Each row of a before or after table is a point. The points were changed in one or more steps. Then noise was added and the rows were shuffled. The steps act on columns, c1 being the first. Write out the steps. A step turns or swaps two columns, mirrors them in a line or flattens them onto one, adds a multiple of one to another, or multiplies or shifts one. Angles are multiples of 10 degrees, from the lower column toward the higher: turns from -170 to 170, lines from 10 to 170 but not 90. Use the fewest steps. Two steps may share a column if one is a turn and the other turns, adds or multiplies; they go together, in the order done. Otherwise the lowest column goes first.
In the rows, 128 means zero.

Before, 8 rows:
[[192 131]
 [ 84 121]
 [ 46 158]
 [162 106]
 [162  70]
 [175 141]
 [181 118]
 [127 106]]
After (8 x 2):
[[112  99]
 [117 110]
 [145 157]
 [113 104]
 [145 157]
 [128 127]
 [121 116]
 [137 143]]
Steps: flatten c1 and c2 onto the line at 60 degrees

Before (9 x 8):
[[100 144 150 153 128 102 145 165]
 [126 178 121 162 111 110 126 151]
 [130  82 107 101 156  85 109  90]
 [172  61 140 127 123  78 120  93]
 [141 114 114  73 120 163 142 147]
 [138 150 147 123 159 152 147 137]
 [130 183 143 145 134  58 140 165]
 [107 152 145  86 122 123 130 107]
 [149  83 152 121 145  70  73 114]]
After (9 x 8):
[[132 225 142 138 154  61 143 165]
 [171 102 139 136 110  80 122  95]
 [142 155 112  88  89 162 142 148]
 [128 217 116 178  93 113 127 148]
 [148 121 151 103 174  70  73 114]
 [128 125 104  74 198  82 110  91]
 [140 193 152  91 214 154 148 136]
 [ 98 184 150 151 138 104 146 169]
 [106 189 147  96  96 123 127 107]]
Steps: shift c2 by 40; multiply c5 by 3; turn c4 and c5 by 20 degrees

Before:
[[115 183 173 133 125 136 119 146 136  52 160 122]
 [ 76 109 148 125  93 112 137 124 174 115 120  41]
 [134 164 205 143 136 133 129  91 153 102  92 169]
 [160 145 164 140 174 141 107 153 160 132 118 109]
 [124 130 137 145 116 158 120 156 163  79 105 127]
 [ 63 125 150 117 111 183 120 119 186 129 112 108]
 [109 137 148 101  70 115 173 106 225 107 162 116]
 [183 119 115 106 190  99 113 113  89 112 104 152]
 [141 141 178 153 113 173 166 113 132 106 141 128]
 [ 96 145 162 116  72 139 145 166 162 142  94 112]
 [180 115 135 101 143  90  81  90 103 166 154 165]
 [179 173 129  60 168 114 131 110 103 108 143 124]
 [150 119 145  77 199  83 143 142  92 137 153 173]
 [103 180 117 154 137 125 146 131 148 118 131 116]]
After:
[[181 120 105 125 127  99 127 115 113  86  56 155]
 [162 123 172 137  97 145 104 152 135 157  90 108]
 [ 63 119 159 108 145 182 131 119 131 190 135 107]
 [139 151 178 132 112 174 138 113 108 133 153 126]
 [177  92 117 161 153  86 115  88 168 105 112 164]
 [ 93 141 168  84 159 139 121 166 146 166 163 113]
 [110 162 151 145 164 119 141 109 109 218 183 118]
 [101 156 124 133  99 124  92 130 122 148 131 114]
 [117 137 174 158 126 137  79 144  44 134 148 119]
 [147 138 120 182 156  79 140 139 136  96  62 174]
 [ 79 125 196 115 140 117 152 126 116 176 152  38]
 [177 142 130 165 176 111  86 106 109 109  75 127]
 [118 125 132 106 115 158 124 159  76 161 140 126]
 [136 140 183  96 112 127  99  93 100 150 115 169]]
Steps: turn c2 and c7 by -60 degrees; multiply c2 by 0.7; add -0.5 times c12 to c3; turn c4 and c5 by -110 degrees; turn c4 and c11 by -70 degrees; swap c9 and c10

Before (12 x 24):
[[102 142 135 102 136 130 149 134 152 133 100 141 111 107 165 114 116 121
  105  86 122  80 128 166]
 [185 147 171 109 112  93 108 131 104  99 135 157  85 105  74 171 150 187
   99 142 219 130  84  77]
 [189  85 182 141 130  40 107  83  81 112 111 202  98 134 114 165 142 144
  135 126 167 120  72  89]
 [172  76 127 141 115  82 158 145  88  27  99 189 180 202 120 140 119 174
  155 125 136 153 158  49]
 [113 120 106 135 139 127 110 178 179 142  65 131 165 152 149  99 104 141
  149 113  92 127 125  96]
 [146  60 129 176 145  73 140 141  93 116 136 185 155 191 123 123  57 119
  144 118 134 179 175  38]
 [101 176 130 144 161 108 148 153 168 126 123 126 111 170 154 115 100 148
  152 100  96  89 101 130]
 [151 134 203 130  72  99  99 123 100 126 127 116 106 134  74 135 154 155
  137 152 207  77  98 111]
 [125 135 109 135 137 166 141 182 106 165  96 122 164 184 145 135  96 145
  158  80 113 126 115 123]
 [133 150 101 105 127 116 155 152 131 145 104 115 118 120 120  88  83 131
  164 103  70 113 106 142]
 [102  95 130 102 174 150 134 161 148 145 141 128 131 157 147 110  99 142
  145 130  55 122 107 148]
 [138 117 131 118 141 124 160 167 165 126 107  77 168 175 142 105 113 131
  155  78 121 169 114 131]]
After, 12 rows:
[[139 103 101 121 121 122 157 165 162 130 102 175 158 178 145 106 110 115
  155  78 129 170 115 132]
 [119 124 126 104 119 128 154 137 146 129 105 112  97 107 167 113 119 129
   98  86 128  81 126 163]
 [166 141 107 138 127 117 110 176 182 145  64 136 135 151 146 100 104 106
  148 115 127 126 126  96]
 [ 49 118 117 132 192 130  96 126  95 127 122 136 132 132  75 134 156 144
  135 152 129  75  95 114]
 [164 124 110 138 131 155 144 181 105 165  97 123 139 183 142 134  95 109
  156  78 139 125 115 121]
 [149 104 152 102 130 102 156 150 129 147 100 122 124 120 119  87  79 132
  161 101 115 109 108 143]
 [ 60 129 165 112 185 127 108 128 102  98 134  97 158 109  72 170 152  94
   99 145 130 130  82  84]
 [137 155 118 103 111 123 129 161 148 146 141 150 106 156 150 110  95  89
  141 129 124 126 105 148]
 [ 54 208 149 142 134  65 108  82  81 116 112  98 165 133 111 170 142 112
  136 127 106 114  69  87]
 [127  88 128 144 112  99 148 155 169 121 120 100 107 166 158 117  98  93
  154  98 125  90 103 129]
 [139 206 111 138 163  92 156 147  89  30 102 116 193 202 120 142 122 103
  157 123 116 154 155  47]
 [134 213 118 171 108  85 135 141  95 116 136 126 161 192 120 124  58 128
  147 128 110 178 177  35]]
Steps: turn c1 and c13 by 60 degrees; turn c1 and c3 by 120 degrees; turn c2 and c12 by -140 degrees; turn c5 and c18 by -140 degrees; flatten c6 and c21 onto the line at 20 degrees

Before, 12 rows:
[[109  74 147 161 170 164 153 153 164 144  98 112 109  98 170 156 154 168
  171  68  86 144 145 128  88 145 191 113 164 172 146  90  88 108 127 152
   93 154 116 101 120  93 146  59 147 149 156 100  91 121 190 173 101 166
  138  79  87 156 122 169  79 122 110 119]
 [159  94 169 122 132 194 154 182  83  70 139 142 135 143 105 137 138 189
  116  94 106 156 193 119 140 123 138 137  72 120 105  79 135  96  94  81
  117 184 114  69  90  97 135 155 170 166 160 151 148 169 174 117 176 147
  105 139 143 130 128 107 142 151 136 107]
 [106 145  91 112 102 131  79  87 158 101 134 179 147 135 135 133 151  98
   80  87 174  83 138  97 120  70 155 119 138  89 129 104 146 132 125 148
  111 175 165  77  68 104 139 133 171 107 124  68 122  84 184 145 171  82
   71 137  78  92 127 113  88 142  86 112]
 [155  89 132  99 176 111  85 101  96  71  95 140 116 175 100 134 171 115
  137 101 174  83 117  68  93  75 179  83  83 106 176 120 123 171 114 145
  127 164 132 164 139 136  51 140 103 150 116  70 135 168 157 144  78 147
  103 111 135 152 102 104  75 181  97 107]
 [165 101  75 121 141 175  86 121  98  77 158 183 151  79  98 134 181 152
  132 123 113  80 151  77 125 132 100  78  73 133 114 134  98 140 119  74
  154 182 150  91 119 128 133 103 153  90 135 133 147 131 124  82 154 145
  109 137 115 140  94 157 160 120  83 126]
 [114 101 112 119  86 104 155  96 122 156 129 113 104 123  98  68 127 117
  119 137 149 143 150 133 145  86 122 140 130 177 136  86 154 196 123  88
  107 122  85 166 125 118 111  64 167  87  90 137 129 106  97  86 128 150
   87  82 154 103  98 122 147 157 146 145]
 [159 132 135 191 133 105 154  84 182 130 153 152 110 172 112 159  84 124
  139 118 152 155 120 160  96 153 156 113 144 106 129 163 189 106  95  60
   97 192  89 132 116 176 153 149  93 105 117 125 163  87 154 141 128 122
  113 138 161 127  80 109 112 128  93 159]
 [110  80 111 105 167 153  86  97 156 139  74 152 139  95 102 118 159 146
  168 141  74 111 133 150 150 148 106 141  79 134 170  88 101 111  89 123
  157 172 107  84 121 113 140 128 136 158 116 157 134  95 129 140 118  75
   88 102 152 121  49 140  95 144  64 100]
 [125 146  90 149 120 128 152 149 102  97 142 129  88 128 104  81 181 105
  152 108 130 107 105 130  63 135 185 132 167  99 168 161 151 157  73 123
  153 144  96 137  71 172 120 100 114 133 135 147 143  96 114 160 148  72
  156 138 150 152 136 107 163 166 129 120]
 [147  82  99 175  90 201 144 144  87 149 135 112 110  79 178 151  93  95
  107  65 122 157 191  75 121 159 168 152 130  91 122 165 106 118 134 152
   87  93 158 145 141 129  64 130 159 161 128 124 145 155 107 122  93 142
   92 112 158  97 131 139  94 130 112 101]
 [115 166 151 165 148 159 126 132 181 151  96 139 152 165 122  65 102 115
  163 136 101 166 143 132 160  66 147  60 113 120 103 153 157 140  93 137
  159 140 161 132  95 107 101 133 114 107  81 112  88  85 177 161 103  89
  147 126 162 161 107 117 104 103 149 124]
 [141  87 151 149 123 111 104 155 113 124 126 105 105  82 159  95 178 100
  111  75 125  77 113 160  93 143 107 155 155 169 176 118 100 122  85 156
   79 121 129  78 130 166  63  55 168 146 112 156 151 172 133 117  77  79
  103 127 177 118 108 105 114 187 113 112]]
After, 12 rows:
[[162 134 131 193 134  98 147  84 184 129 150 150 115 175 114 155 175 117
  146 142 149 157 121 165  85 157 152 112 146 111 131 156 191 107  96  77
  102 193  90 106 122 183 154 154  93 131 118 122 186  90 158 140 129 123
  109 140 160 129  78 112 109 116  92 160]
 [167 101  74 115 143 177  83 121 105  75 157 183 149  78  97 135  87 166
  128 116 112  79 153 127 122 127 100  82  70 131 112 132  91 140 121  89
  153 187 158 104 120 130 133 103 152 178 138 130 159 131 128  86 155 147
  104 139 116 144  91 158 167 115  78  74]
 [108  72 143 160 171 169 157 151 167 143  94 114 111  95 169 158 129 200
  172 146  82 153 139 119  90 144 184 114 163 176 143  96  92 114 127 171
   92 155 119 153 116  92 147  63 148 144 158  95  74 120 194 170 107 170
  136  79  89 157 116 171  81 122 114 133]
 [148  85  98 176  92 201 144 146  92 151 136 110 107  71 177 155 164 130
  109 197 123 158 192 104 120 154 172 145 129  89 121 166 113 116 134 163
   87  94 163 149 144 129  61 136 153 101 126 129 156 154 112 119  89 141
   95 115 161  96 130 142  99 135 110  78]
 [118 164 148 171 152 157 132 133 184 154  98 142 150 164 116  64 147 104
  159 131  99 161 143 125 161  71 155  62 113 125 104 156 156 137  97 157
  160 143 160 111  95 107 103 133 111 133  78 111  69  85 177 159 107  88
  150 121 167 157 107 115 102 100 146 130]
 [152  88 126  98 174 111  84 100 100  66  99 138 115 175 100 137  92 146
  133 159 175  84 113 105  94  69 175  87  88 106 178 122 120 179 117 163
  132 165 130 139 135 138  49 145 102  87 123  63 133 168 153 143  81 146
  108 114 139 157 102 103  73 179  96  69]
 [144  78 149 149 118 112 107 154 109 118 119 102 110  84 159  93  91 159
  107 186 126  82 111 113  91 142 105 160 158 172 175 113  96 120  90 176
   76 114 136 161 133 163  64  54 167 165 111 153 171 175 134 110  82  81
  103 125 180 114 113 111 113 188 112 156]
 [117  90 116 122  84 105 155  92 121 154 128 110 108 119  99  67 119 116
  121 129 150 144 149 147 147  87 122 140 134 177 134  87 158 194 121 102
  109 124  86  76 122 118 109  63 165 107  83 139 127 104  97  84 123 152
   92  74 150 107  96 121 148 160 139 138]
 [104 150  95 116 105 134  78  88 161 104 136 175 149 133 129 137 106 135
   75 185 173  85 135 113 118  67 158 121 138  87 131 109 143 129 127 169
  110 183 164 130  71 102 137 137 173 186 123  68 118  78 184 144 168  86
   67 143  75  89 125 109  86 141  86  98]
 [155  94 167 124 137 194 154 184  76  69 136 138 134 146 107 140 137 195
  115 115 104 162 194 108 143 125 140 137  80 112 107  72 137  96  97  98
  119 184 117 188  88  94 135 151 170 176 153 152 159 164 175 115 178 144
  109 136 137 129 130 107 146 145 133 118]
 [111  75 112 103 165 157  89  98 161 136  69 153 138  91 102 118  99 145
  167 103  75 113 135  96 151 151 102 139  77 134 166  84  97 107  95 145
  153 167 110 168 120 114 145 125 138 160 120 157 135  99 130 140 120  71
   86 104 151 123  52 148  97 145  65 151]
 [126 148  91 148 117 128 149 151 100 100 143 126  89 128 113  84  73 142
  147 158 131 110 108 119  63 136 190 133 168 102 170 162 147 158  75 139
  150 146  97 131  76 178 121  98 111 114 134 144 161  95 117 161 152  73
  148 140 139 152 135 110 167 174 133 131]]
Steps: turn c18 and c20 by -140 degrees; turn c17 and c18 by 160 degrees; swap c24 and c64; shift c36 by 20; turn c40 and c46 by -110 degrees; multiply c49 by 1.6

Before:
[[131 158 111 152 124 110 138 161 160 113  59 147 136 137 153 145 130 131
  211 111 104  84 132 116 162 136 151  76  98 102 142  99 138 114 115 141
  129 127 142 154 117 219 143 156 169 144 189 176  92 109 149  90 107 130
  137  76 131 143 169  89 142 114 170 128]
 [142 180  83 150 103  91 125 129 131 134 117 119  76  97  65 101  96 110
  126 172 157 158 151 104 158 124 126 132 176 125  87 134 105 145 135 116
  111 124 112 147  55  64 195  73 104  81 158 135 167 168  89 139 141 104
   93 113 108  88 159  97 112 134 110 126]
 [140 153 162 144  23 108 118 151 153 152 148 158 110 122 185 113 164 172
  106 177 117 122 143 183 127 126  91 188  50 152 140 120 118 163  86 113
   87 100 105 143 130  68 165  86  94  25 143  83 139 160 111 128 126  93
  141 207  90 156 146 184 117 178 181  96]
 [ 88 154 128 136  38 157 138 110 109 154 126 220 134 156 125  97 129 171
   91 144 155 134 158 161 107 136  93 159  44 149 136  97 103 149 126  98
   87  83  86 164 137  89 160  70 113  71 151  92 174 186 101 133 114 123
  109 192  87 129 135 163 151 155 162 134]
 [ 90 129 165 175 114 141 147 130 128  93  84  74 153 136 168 134 106 112
  154 113 123 113 120 127 153 114 121  89 116 100 137 117 174  83 134 135
  134 122 172 149 155 156 110 164 179 170 158 153  98  93 139 133  92  97
  127  78 114 156 153 100 160 120 172 106]
 [ 72 129 138 153 119 123 148 164 129  76  59 149 145 101 139 163 135 116
  141 102 115 124 139 125 152 139 114 134  93  81 140 140 163 136  83  92
  139 138 155 153 128 171 121 153 193 150 161 157  59 111 131  78 140 113
  146  85 151 120 182  88 168  82 150  78]
 [156 190  62 136  87  76 114 129 110 155  90 166 132 118 112 111 121 148
  132 152 147 137 144 131 128 142 135 151 150 142 117 130 136 134 101 118
  110  84 157 188 109  44 190  76  76 146 142 137 150 167 104 165 156 126
  116 119  98  75 128 138 105 178 112  81]
 [141 141  66 131 117  73 130  86 136 121 126 128  95 117 100 120 132 137
  164 178 140 125 118 134 162 178 143 150 114 169  91 146 100 149  94 113
  118 108 115 206  94  59 165 113 108  97 136 136 147 176 107 181 135 117
   64 122  87  92 134 132 168 129  97 113]
 [ 60 128 140 155  90 121 148 179 174 125  85 123 168 146 145 144 147 123
  157 129  66 144 124 133 148 146 128 143  94 114 146 104 170  92 144 112
  169 131 126 133 148 179 100 167 157 149 168 174  66 114 120 119  98 140
  129 100 189 150 144  92 125 123 140 133]
 [ 93 143 156 154 138 134  89 143 168 105  41 107 127 113 136 113 105 140
  146 119 111 126 129 136 169 177 125 138 106  82 131 106 157 123 140 153
  149  79 131 170 151 183 143 164 183 135 162 190  94 124 104  79 130 110
  144 101 142 148 134  95 166 142 137  91]
 [156 159  47 146 108  74 128 122 164 153 111 110 124 126  76  89 101 153
  160 136 165 131 156 122 139 149 116 142 129 134  84 172 106 152  91 125
  117  99 138 118 116  73 173 104  80 153 114 106 144 199  87 125 160  93
   96 138  91 104 175 108 150 150 101 145]
 [162 172  44 145  95 102 169 111 106 120 132 119 103  94 105  77 140 162
  148 148 183 165 128 114 118 191 108 141 173 142 103 149 108 111  90 140
   99 110 152 184  81  74 182 116  88  90 142 123 159 169 131 118 165 112
  107 147 127  92 120 103 139 163  89 149]
 [ 98 144 172 143 106  90 122 156 126 110  78 143 152 123 135 137 149 104
  163  81  88  87  86 112 146 197 123 109 118  58 146 144 172 101 157 143
  148 121 150 118 151 191 115 172 181 129 173 137 108 114 104 117 128 124
  142  41 142 144 168 111 155  95 142 114]]
After (13 x 64):
[[ 99 146 174 139 107  91 122 158 123 107 135 140 151 127 122 136 146 104
  165 173  90  88  89 115 145 196 116 121  77  60 148 139 171 102 159 141
  149 124 150 121 148 197 115 172 184 128  96 138 106 120 103 117 129 123
  165 222 143 139 168 114 155 128 145 111]
 [ 90 151 128 141  41 157 138 110 113 155 210 220 131 156 130  92 129 171
   90  92 159 137 158 160 107 136  95 156 128 145 138  99 103 148 125  97
   85  84  88 162 136 100 155  72 106  70  91  92 173 185  99 134 116 118
   97  69  87 129 136 162 150 127 162 132]
 [144 142  67 127 116  74 130  87 140 122 141 129  90 113 156 121 132 140
  164  79 138 124 116 132 161 178 140 142 127 171  88 147 102 146  97 111
  120 110 112 203  92  56 164 111 103  99 125 137 147 179 107 181 135 119
   97 137  88  97 134 132 175 105  98 114]
 [ 87 129 169 174 117 144 151 131 126  96 140  77 152 140  90 133 107 111
  153 150 127 112 124 125 150 115 123 102  83  96 138 120 176  82 135 134
  134 123 170 145 153 153 112 167 186 170 106 152  96  91 137 134  93  95
  131 185 113 161 157  99 155 125 172 103]
 [129 159 110 150 123 115 140 169 162 114 157 148 135 139 101 145 133 129
  216 205 105  83 133 118 160 133 151  82  57 102 143  98 136 113 117 138
  129 128 141 155 119 175 146 158 179 143  84 179  91 108 149  88 107 131
  141 191 131 138 166  89 143 132 172 130]
 [ 74 130 139 154 117 122 148 160 127  77 166 151 148 103 113 163 135 115
  138 159 112 127 138 126 152 140 121 142  62  79 143 144 165 138  83  90
  138 138 155 148 131 160 120 150 188 148  99 157  55 108 134  79 138 115
  177 174 152 123 182  90 168 124 151  80]
 [143 182  84 149 102  91 126 127 131 132  75 121  76  97 189 100  94 106
  124  79 155 157 152 103 158 124 122 128 117 125  88 134 109 144 135 114
  112 123 112 149  55  68 194  70 104  79  96 135 172 170  87 139 143 104
  105 150 108  91 159  97 112 117 111 126]
 [ 89 142 157 154 137 138  91 144 170 103 151 105 122 115 121 114 104 143
  145 179 113 125 125 136 167 179 123 147  42  85 136 106 156 125 140 155
  150  79 130 167 152 156 145 166 178 137  98 190  93 123 105  79 130 109
  124 161 144 147 134  94 162 138 141  89]
 [164 173  46 145  94 101 169 107 105 122  83 121 106  96 150  81 135 164
  150  82 183 163 124 116 117 190 108 137 128 143 103 155 113 108  87 140
  102 110 154 186  84  88 181 117  81  90 111 125 159 165 126 119 165 112
   83 115 127  92 122 103 137 127  91 147]
 [153 159  48 146 107  73 126 119 163 147 128 111 124 126 175  88 104 156
  160  82 165 129 157 121 135 153 115 136 109 134  84 173 107 150  93 125
  120  99 136 119 115  98 173 105  75 153 143 107 144 199  87 127 161  92
   94 116  92 102 169 107 147 123  98 142]
 [ 59 130 138 154  89 124 151 178 175 124 163 122 170 144 110 144 148 123
  158 177  67 139 124 129 148 144 128 148  85 114 149 102 168  90 145 116
  170 131 124 131 149 144 101 168 152 149  96 175  66 115 120 118 100 141
  131 161 186 148 142  94 124 129 139 137]
 [160 192  58 135  86  77 114 127 112 159 107 166 130 124 146 112 122 148
  131  63 149 133 145 132 127 145 134 140  94 142 119 131 135 139 100 118
  109  86 155 183 105  78 193  74  75 143 119 137 148 167 104 168 156 126
   78 139  99  72 127 135 108 130 112  81]
 [137 154 161 142  20 106 116 148 152 150 205 155 110 121  70 112 167 171
  105  87 115 126 145 185 126 127  90 178 155 150 140 124 122 160  86 118
   89  96 109 145 130  62 170  83  82  28 101  82 138 161 112 129 130  95
   88  56  86 156 144 183 116 142 179 100]]
Steps: turn c11 and c29 by 90 degrees; multiply c15 by -1; turn c20 and c42 by -70 degrees; turn c28 and c45 by -10 degrees; turn c47 and c56 by 170 degrees; turn c55 and c62 by 60 degrees; multiply c62 by 0.4
